Every row gives one point. The window is the flat piece filled in between its corners: a triangle in 3 columns, a solid with four corners in 4, and so on. A path goes straight from each point to the next, and from the last back to the first. List the points from which the path goes on through the window.

Window (3 x 3):
[[ 50 -18  36]
 [-37  -1 -12]
 [-37  30 -39]]
Path:
(1): [ 33  -4 -12]
(2): [ 68 -57   4]
(3): [25 13 48]
(4): [-39  15  42]
(5): [ 19 -34 -21]
(6): [ 44 -22  18]
(7): [40 -8 45]
(8): [-23  51   0]
(9): [ -9   1 -58]
(10): [ 34 -17 -17]
(11): [26 14 28]
(12): [-31  27  12]
(13): [-32 -20 -26]
(14): [-29  15 -42]
(15): [-36  32 -12]
(16): [20 21 48]
Through the window after points: 2, 6, 12, 14

Window (6 x 6):
[[  5 -14  26 -14 -10 -20]
 [  8  22 -28  -1   2 -40]
 [  9 -53  -6 -60  21 -47]
 [  7  -5 -31  58 -33   9]
 [-26 -37 -17  92  18 -36]
 [-51 -20  -9 -35 -99   9]]
Path:
(1): [-17 -18 -29 -23  19  35]
(2): [ -1 -41  -2 -12 -13 -51]
(3): [ 56 -22 -18  37 -54 -38]
(4): [-33  10 -23  19   1   6]
(5): [-41   0 -18   3  -6  29]
(6): [ 12 -22  -7  20 -66 -26]
(7): [  8 -29  -6   7 -81 -25]
(8): [-47 -35   6 -15 -32  12]
(9): [ -8  -1 -19 -10  16 -15]
(10): [ 30 -17 -11 -24 -29 -82]
(11): [-16 -11  -9   5 -55 -30]
(12): [-35  -9 -26 -16 -13   9]
Through the window after points: 1, 3, 5, 9, 11

Window, 9 rows:
[[-13 -31  57 -10 -74  -5 -14 -10 -37]
 [  4 -15  -1 -38   1 -47   9 -33 -46]
 [-49 -36  21  -9   9  10 -15  52 -83]
 [-33  26 -29 -49   3 -39 -28  30  21]
 [  6  36  11   0  31 -93  -3   6  25]
 [ 51   1  53 -24 -22  23 -43 -16 -32]
 [ 10  -4 -25  73 -79  44  24 -58 -24]
 [ 10  26  -3 -15  38  -9  21  -4  86]
 [-13 -45 -81  14  16 -42 -15 -15  35]]
Path:
(1): [ -7  -4  13  13  -1   6 -20 -66 -18]
(2): [-20  23   5  15   3 -16 -17 -42  -3]
(3): [ 37 -45 -48  -3 -22  18  21  50 -12]
(4): [ 30   3   8 -11 -44 -29  34  11 -19]
(5): [-22 -22   5 -16   1 -18 -20 -35 -22]
(6): [-82  -2  -3  -6  13 -21 -28 -35  -6]
(7): [ 39 -15 -23  -9   2 -43  19  26  14]
(8): [ 50   5 -13  -7 -59 -23  17  13   2]
(9): [-12 -16  11   2  11   8 -35 -42 -25]
(10): [-57   7  34  28   0 -31 -32 -62 -33]
(11): [ 26 -11 -18 -23 -18 -27  10 -13   4]
(12): [ 85 -13  -9 -39  -2 -56   2  29 -11]
(13): [-53   6  17  -4   3 -25  -7 -51 -28]
(14): [-53  -5  20  27 -19 -20 -85 -45 -11]
(15): [ 18 -33 -10 -24 -26 -24  30   5 -10]
(16): [ 36  -2 -12  26 -64  18  13   6  -8]
Through the window after points: 4, 8, 12, 14, 16
